Each row is a point. The points of each table are mixes of a few directions, plus a little noise. Count the directions of each table, and those that both share. Where both have some left over, give the other angles between the two spaces (their principal angles), to ten degrees, smallest first.
In the rows, zero is written as 128.

First (4 x 3)
[[171  74 116]
 [109 151 133]
 [165  81 118]
 [ 66 205 146]]
Second (7 x 3)
[[114 146 132]
 [109 152 133]
 [104 158 135]
 [ 72 199 144]
 [115 144 132]
 [207  30 106]
 [176  68 115]]
Directions: first 1, second 1, shared 1

First (9 x 6)
[[149 143 159  93 153  48]
 [164 107 131 173 144 224]
 [ 60  89  22  93  33 112]
 [139 130 135  86 140  81]
 [ 97 165 163 166 143 170]
 [222  91 139 156 149  92]
 [ 89 153 133 114 117  82]
 [144 125 139 163 139 173]
 [ 86 149 131 107 132 170]]
Second (6 x 6)
[[ 59 164 144 162 110 153]
 [ 34 153 115  79  81  64]
 [119 115 160 101 123 117]
 [241  89 136 149 177 164]
 [154 112  97 148 135 196]
 [161 136 116 128 143  74]]
Directions: first 4, second 4, shared 3; angles 60

First (9 x 11)
[[117  99 123 128 117 171 112 101 128 120 122]
 [156 121 144 108  73 143 120 112 164 137 124]
 [123 103 101 121 138 125 128 122 157 133 123]
 [162 144 145 136 146 142 107 128 131 131 153]
 [131 118 115 127 101 123 147 149 162 136 144]
 [ 20 168 153 116 154  33 179 154   7  94  29]
 [126 129 129 156 127 162 131 145 114 122 166]
 [160 124 142 123 162 138 104 140 167 129 147]
 [157 145 100 138 133 116 124 101 121 150 145]]
Second (9 x 11)
[[151  89 138 110 139 195  91  94 148 144 105]
 [127 136  39 157 120  84 177 135 130 165 165]
 [114 112 111 142 147 149 130 135 124 126 141]
 [157 197 183 117 101  74 120 118  94 117 119]
 [116 125  72 168 128 146 152 126  98 144 168]
 [109 109 115 117 158 113 122 124 144 116 109]
 [ 94 121 197  99 134 122 106 142 133  74  88]
 [160 135 146 131 188 130 114 168 157 135 151]
 [124 127 149 111  36 141 142 110 124 130 105]]
Directions: first 6, second 6, shared 5; angles 30

First (10 x 18)
[[226 102  77 134 182  92 138  60 153  86 156 141 125  46 137 190 115  86]
 [116 178 167 113 104 115 101 158 127 141 106  90 130 176 113 133 197 146]
 [220  73  77 126 164 111  94  34 115 115 168 157 117  20 138 165  50  83]
 [ 57 186 156 122  71 148 171 154  54 155 110  86 156 242 120 133 154 157]
 [ 65 156 156 115  71 169 119 135  48 188 110 106 144 197 116 106 102 153]
 [104  74 110 150 141  96 164 166 161  41 185 170 104 115 162  92 111 120]
 [ 92 136 140 139 148 183 156 166 181 182  66 137 142 133 114  98 135 150]
 [103 154 171 110  93 133  66 154 113 162 109 106 121 157 112 102 155 147]
 [235 102  75 134 197 110 136  55 175 112 132 146 129  28 130 191 112  87]
 [ 63 119 154 137 110 123 135 201 153  97 139 140 112 166 140  70 150 149]]
Second (8 x 18)
[[ 99  47  88 201 216 157 210 159 227  90 169 204 103  85 168  55  59  87]
 [ 89  92 125 206 211 146 166 120 161  93 220 170  97 150 168  58  78  43]
 [123 140 137 150 132 121 120 123 112 132 161 114 115 162 137 113 124 101]
 [143 134 129  54  97 137 110 115 119 126  52 133 166  74  94 187 163 192]
 [150 147 132  53  81 127 101 118 106 137  51 116 163  89  92 190 169 195]
 [144 179 148 143  79  94  90 133  73 167 153  62 110 204 130 128 146 114]
 [127 135 140  59 123 146 106  91 110 109  79 147 166  80  97 181 161 164]
 [149 151 124 159  84  96 121 164 116 169 138  77 104 180 138 112 126 129]]
Directions: first 5, second 3, shared 1; angles 60, 70

First (11 x 32)
[[204 149 154 119 144 146  85  88  88 143 106 110 126 113  72 121 186 186
  128 170  75 123 161 134 136 108 138  53 120  88 114  98]
 [111 121 122 119 124 112 129 136 157 118 145 128 127 146 137 131 107 125
  137 111 154 118 127 131 139 134 120 158 136 136 132 122]
 [106 126 122 147 124 141 154 141 108 134 116 139 131 108 149 127 124  96
  114 128 121 148 108 120 105 131 135 128 121 142 131 156]
 [130 132 130 146 129 147 141 129  94 139 109 134 131 103 132 125 143 113
  113 142 102 148 117 121 107 125 139 104 118 129 127 148]
 [103 123 120 139 123 131 149 141 126 128 126 137 130 121 149 129 115 102
  121 121 134 139 112 123 115 133 130 142 126 142 132 147]
 [118 128 125 141 126 138 143 134 113 133 119 135 130 114 139 127 129 110
  119 131 119 141 116 123 113 130 133 123 123 134 129 145]
 [151 130 135 107 133 113 100 114 151 122 142 116 124 150 106 129 131 162
  144 126 137 106 150 137 153 125 120 129 136 114 125  97]
 [126 128 128 133 128 133 133 130 121 131 124 130 129 122 131 127 130 122
  124 130 123 134 124 126 121 128 130 124 125 130 128 134]
 [133 133 131 142 129 145 137 127  99 137 111 133 130 107 128 125 143 119
  116 142 105 144 121 123 111 125 137 105 119 127 126 143]
 [106 110 117  72 122  59  95 133 249  89 198 111 118 215 127 139  67 164
  177  70 223  64 157 149 198 141  90 225 163 133 136  68]
 [119 129 126 143 127 142 144 134 105 136 114 136 131 109 138 126 132 108
  115 135 114 145 115 122 109 128 136 117 121 134 128 148]]
Second (11 x 32)
[[195 172 103  87 111  66 130  67 144 131 161 101 109  96  50 107 123 115
  110 104  73 149 124 161 109 234  79  75 128 121 118 101]
 [ 97 114 140 155 141 166 127 152 112 119 110 143 143 140 168 139 127 129
  140 147 151 118 122 112 135  74 154 155 126 132 132 143]
 [ 92 106 142 153 139 166 127 159 116 124 109 143 141 144 172 140 130 133
  139 144 157 116 127 109 138  69 155 158 127 132 134 143]
 [118 120 132 132 129 135 128 138 128 130 123 132 129 133 139 131 130 131
  130 130 137 125 131 123 131 114 134 135 129 129 129 131]
 [160 197 122 172 167 182 133  71  69  64 123 134 176  95 130 131  99  86
  150 188  83 140  64 128 111 132 133 126 114 136 120 138]
 [ 97  92 138 126 120 129 125 166 143 149 120 134 117 148 151 133 139 146
  127 115 161 118 151 118 140  94 141 144 133 127 134 133]
 [131 132 128 129 129 128 128 124 126 126 129 127 130 126 126 127 127 126
  129 130 125 129 126 129 127 131 127 126 127 128 127 127]
 [155 145 117 108 120  99 129 104 137 132 142 116 118 116  94 119 127 124
  119 115 106 137 129 142 121 174 106 105 129 125 124 116]
 [122 132 131 143 137 148 128 129 115 116 121 134 139 128 142 132 124 123
  135 143 130 126 118 122 128 110 137 137 126 131 128 134]
 [103  89 135 114 114 114 125 164 153 157 125 130 109 148 140 130 142 150
  121 105 158 119 158 122 139 109 134 138 135 126 134 128]
 [138 111 121  89 102  76 126 132 164 161 144 115  97 132  97 119 141 144
  110  88 129 130 158 140 129 167 106 109 134 121 128 113]]
Directions: first 2, second 2, shared 0; angles 60, 70
